Each row of a before or after table is a point. One or more steps were done to the points. Then noise was added and the rows were shuffled. The steps act on columns, c1 being the first. Write out the steps. A step turns or swaps two columns, mirrors them in a line or flattens them onto one, adds a multiple of one to another, or multiplies or shifts one. Angles are multiples of 10 degrees, from the lower column toward the higher: turns from -170 to 170, lines from 10 to 170 but not 90. Use the fewest steps. Two steps may share a column if one is a turn and the other turns, adds or multiplies; they go together, in the order done. Otherwise the lowest column goes first.
In the rows, 128 means zero.

Before (8 x 3):
[[146  91 158]
 [167 148 214]
 [151 125  65]
 [110 184 139]
 [139  97  95]
 [120 177 174]
 [122 162  87]
 [120 204  99]]
After (8 x 3):
[[159 118 114]
 [105 204 121]
 [ 89 197 153]
 [143 225 103]
 [ 87 170 216]
 [116 112 160]
 [156 179  98]
 [189 144 106]]
Steps: turn c1 and c3 by 50 degrees; shift c2 by 20

Before (11 x 4):
[[115 180 132 134]
 [168 146 205 113]
 [140 143 163  90]
 [187 156 165  66]
 [185 103 111 125]
 [202 151 216 130]
 [112  83 121 144]
 [115 178 216 120]
 [ 88 148 145 163]
 [126 201 145  42]
 [ 82 171 139  87]]
After (11 x 4):
[[193 139 121 130]
 [139  84 128 109]
 [127 165 146 112]
 [149 168 158 138]
 [ 81 107 133 160]
 [163 212 141 115]
 [ 90 231 138 103]
 [ 68 165 133 102]
 [184 172 159 163]
 [ 90 156 162 144]
 [ 98 147 130 150]]
Steps: turn c1 and c2 by 30 degrees; turn c2 and c4 by 40 degrees; multiply c3 by 0.4

Before (14 x 8):
[[ 95 145  92 157 130 164 105 107]
 [173 147 170 140 131 183  95 142]
 [ 77 170  21 146 128 114 119 112]
 [100 185 107 185 134 168 117 107]
 [167 158  81 223 153 190 130 126]
 [223 163 208 152 138 131  89 123]
 [172 138 105 155 159 142  35 117]
 [ 66  97 167 127  86 115 148 191]
 [158  73 103  54 133 166 176  93]
 [106 170  38 125 148 182 160 141]
 [ 82  94 188 169  85  96 108 161]
 [147  87 120  60 165 166 176 114]
 [150  90 138 108 200 153 129 108]
 [207 153 142  86 172 153 142 124]]
After (14 x 8):
[[170 148 170 143 122 128  99 140]
 [173 121 102 151 123 129  27 134]
 [ 67 126 192 168  84 132 122 154]
 [112 167  39 125 156 123 151  99]
 [134  90 120  58 178 129 160 154]
 [108 122  94 153 123 132 110  90]
 [231 150 209 155 127 131  87 135]
 [214 142 145  87 171 129 127 134]
 [154  68 100  53 150 126 173 158]
 [ 94 144  18 143 122 127 120  68]
 [171 143  80 225 152 127 123 120]
 [140  90 136 100 195 130 107 154]
 [122 149 106 187 126 128 118  66]
 [ 48 153 167 131  98 125 167 172]]
Steps: turn c2 and c8 by -50 degrees; turn c1 and c8 by 20 degrees; turn c5 and c7 by -20 degrees; multiply c6 by 0

Before (13 x 9):
[[105 135 140 144 110  85 175 131 193]
 [152  97 112 149 131 161  85  99 132]
 [104 204 151 129 102  85 124 107 128]
 [101 151  97 133 134  64 155 117 142]
 [133 165 165  78 140 136 176 163 140]
 [172 170 126 190 144 156 115 122 117]
 [ 95 148 115 134 136 114 196  90  90]
 [209 178  72 157 141 131  64  83  72]
 [ 94  89 107 126  71 146 192 119 221]
 [143 152 151 159 136 120  73 139 100]
 [ 84 103  94 118 135 131 205 156 190]
 [ 95 185 120 133  96 114 138 164 113]
 [155 120 121 142  98  79 167 141 105]]
After (13 x 9):
[[102 112  99 110 130 193 148 140 102]
 [228 100  71  77 139  86 179 126 191]
 [165 122 150  92 135 104 171 150 136]
 [ 57 122 134 114 111 197 121 127 136]
 [145 176 118 127 132  74 145  47 159]
 [166 137 124 121 102 191 133 122 148]
 [118  77 120  95  90 148 129 226  79]
 [112  64 145  94 107 160 163 207 100]
 [138 118 123 114 135 184  93 114  67]
 [118  75 164 156 138 152  85 248 146]
 [ 27 161 107 146  72 155  66  74 132]
 [169 114 122  50 143 102 123 129 171]
 [ 43 138  92 150 136 175  61 135 113]]
Steps: multiply c1 by 1.3; turn c1 and c9 by 60 degrees; turn c2 and c4 by -150 degrees; add -1.5 times c2 to c8; turn c6 and c7 by -140 degrees

Before (11 x 12):
[[ 90 137 190 143 115 124 147 125 117 171  96  99]
 [ 74 176  84 135 178  90 137 139  57 100 214  98]
 [158 216 197 102 103 197 120 132 146 108 142 119]
 [138 110 135  88 115 109 121 145 122  92 202 157]
 [112  95 136 196  80  91  93 190 116  94 129 108]
 [199 174 199  72 170 134 120 115 177  80 132 136]
 [145 121 174 135 161 200  95 189 125 185  99 111]
 [188 168 206  91 179 205 128 178  97  96 111 164]
 [145  93 138 193  96 188 187 115 159 143 187  80]
 [157  89  87  85 165 120 187 180 180 160 101 177]
 [194 179 138 137 174  73 125 127 105 170 127 173]]
After (11 x 12):
[[157 142 210 125 161 205 184 189  93  91 146 173]
 [113 103 168 115 168 195 148 190 126 127 163 111]
 [133 186 220 104 102 200 159 160 138 130 113 143]
 [194 105  75 131 167 113 129 167 178 123 132 186]
 [147 114 189 123 130 130  83 127 112 145 156 103]
 [100 108 136 116 110 108 151 139 116 120  59 172]
 [150 145 206  89 153 129 199 130 179  82 129 178]
 [153 171 149 154 183  78 189 144 107 124 126 142]
 [ 85  97 128 168  79  92 129 179 109 143 135  59]
 [169  90 129 146 101 182 130 109 161 148  55  58]
 [ 88 191 104 112 161  96  84 148  56  88  45 110]]
Steps: turn c7 and c11 by -160 degrees; turn c1 and c7 by 70 degrees; add 0.3 times c2 to c8; turn c2 and c3 by 20 degrees; multiply c12 by 0.7; turn c4 and c12 by -50 degrees; multiply c10 by 0.4; turn c5 and c10 by -30 degrees

Before (12 x 14):
[[ 63  48 134 155 180 136 122 113 195 129 100 111 118 151]
 [109 111 135 100 148 167  91 109  88 154 121 121 134 106]
 [135  90 153 156 165 110 140 134  67  96 138 137 137 158]
 [ 45 179 122 210 132 143 100 140 150 117 163 235 117  89]
 [155 125 139 165 161 138 133 185 165 116 141 149 148 176]
 [109 185 139 151 152  59 128 170 136 153 123 112 105 188]
 [103 145 103 110 172 103 129  77  87 117  95 157 151  85]
 [ 52  88 103  66 135 158 138 169 121 132 167 153 120 109]
 [114 153 146  35 181 106 107 107 138 180 134 142  58 148]
 [ 90  77 129 162 104 113  95 140 108  50  63 151 173 249]
 [135 153 135 100 154  81  74 124 103 154 180 167 137  82]
 [166 173 192 118 161  46 148 118 121 130  89 104  90  69]]
After (12 x 14):
[[150 127  95 171 124 135  97  68 161 110 113 171 144 185]
 [105 113  95  86 128 162 107 141  98 147 163 119 131 106]
 [167 171 144 116  66  43 125 153 139 132 137 123  93  67]
 [ 50 175  77 213 168 142 100  44 112 114 126  70 114  94]
 [ 88  77  86 142 105 118 167  97  96  50 186 135 172 248]
 [ 51  83  62  58 150 150 107  74 146 139  97 153 125 101]
 [131 152  94  97 177  87  61 108 112 156 144 102 133  78]
 [136  96 100 138 118 114  97 112  50  96 110 133 134 154]
 [120 150 103  39 115 107  68 131 165 174 139 100  59 152]
 [108 180  88 159 115  54 111 103 127 150 133 181 117 187]
 [ 62  48  87 176  84 138  95 149 179 137 144 123 119 150]
 [105 141  47 101  90 100  99 143  98 120 142  64 146  76]]
Steps: shift c3 by -50; turn c4 and c9 by -20 degrees; turn c7 and c11 by -120 degrees; turn c5 and c7 by -120 degrees; multiply c8 by 1.3; turn c8 and c12 by 130 degrees

Before (14 x 20):
[[130 143 130 168 130 145 160 169 218 151  82 164 141 147 194  84 173  99
   95 149]
 [144 152 127 173 184 150 146 134 211 124 171 147 102 162 142 101 164 129
  120 118]
 [ 89  80  96 114 163 146  59  88  60  81 110 165 140  96  98 166 110 135
  106 138]
 [117  61 144 141 186 164 140 152  68 122 143 179 208 154 184 123  80 203
   67  99]
 [128 131 130 148 114 149 214 127 200 140 144 155 151 149 120  69 141 112
   69 131]
 [140 186 113 149 152 169 147 149 165 123 136  89 114 139 166  74 128 100
   65 121]
 [145 109 139  94 176 147  85  94  83 100 103 120 167 150 107  92 126 147
  153 133]
 [109  55 152  91 156 106  95 132  84  97 147 120 167  80 132 168  99  83
  159 127]
 [164 135 126 165 112 110 141 156 211 168 139 110 119 134 149  73 184 151
   57 114]
 [105  71 146 135 152 129 119  99  88 141 124 127 125 168 152 149  79 145
  110 167]
 [ 60  85 149 108 171 135 116 115 107  63 120  96 153 137 135 138 149 157
  111 138]
 [ 97 100 144  65 142 158  70 122 144 105 136 129 165 103 124 163  80 156
  134 162]
 [ 90 192 147 157 155 131 120 164 150 163 159 136 131 150 112  57 169 122
  100 147]
 [158 170 101 156 130 123 180 199 169 117 129 129 124 158 125 109 157 143
  104 162]]
After (14 x 20):
[[ 96 208 148 155  88 104 134 146 135 161 140 104 129 122 114  60 163 156
  123  87]
 [ 82 124 148 113  65 150 112 136 131  64 102 141 151 103 136 139 145 131
   97 138]
 [176 139 143  94  94 175  96 135 137  97 110 125 165 104 107  95 127 105
  121 158]
 [101   7  98 116  79 199  81 143 131  79 116 120 138 176 102 168 108 111
  118 166]
 [109 118 142 132  95 166 101 165 121 144 113  96 125  95 156 150  82 125
  125 152]
 [ 86 129 133 149 128  60 219 132 161 143 144 102 148 129 124  68 139 145
  172 133]
 [160 172 127 169  76  45 139 112 162 122 140  90 100 114 133 100 163 169
  145 114]
 [112 157 123 161 134  47 127 107 127 167 106 137 122 113 150  74 188 138
  202  99]
 [100  46 144 135  63 193  98 100 144 122  56  74 208 142 186 129  82 154
  168 100]
 [112 241 110 149  95  99 125 123 178 123 154 150 113  97 165  73 127 136
  184 107]
 [107 130 131 170 119  37 111 144 161 148 147  89 142 138 195  77 177  78
  159  87]
 [143   7 152  88 107 164  92 125  99 100 181 168 165 158 129 167 102 140
   89 120]
 [116  70 141  70 109 121  69 167 158 101 101 140 162 157 121 169  83 138
  100 132]
 [140 202  99 156 134  87 181 164 127 118 113 109 129 110 129 106 155 139
  168  54]]
Steps: turn c1 and c19 by 140 degrees; turn c1 and c5 by -160 degrees; turn c12 and c14 by 140 degrees; add -1.5 times c14 to c2; turn c6 and c9 by 80 degrees; add -0.7 times c15 to c7; turn c8 and c20 by -90 degrees; turn c11 and c18 by 80 degrees
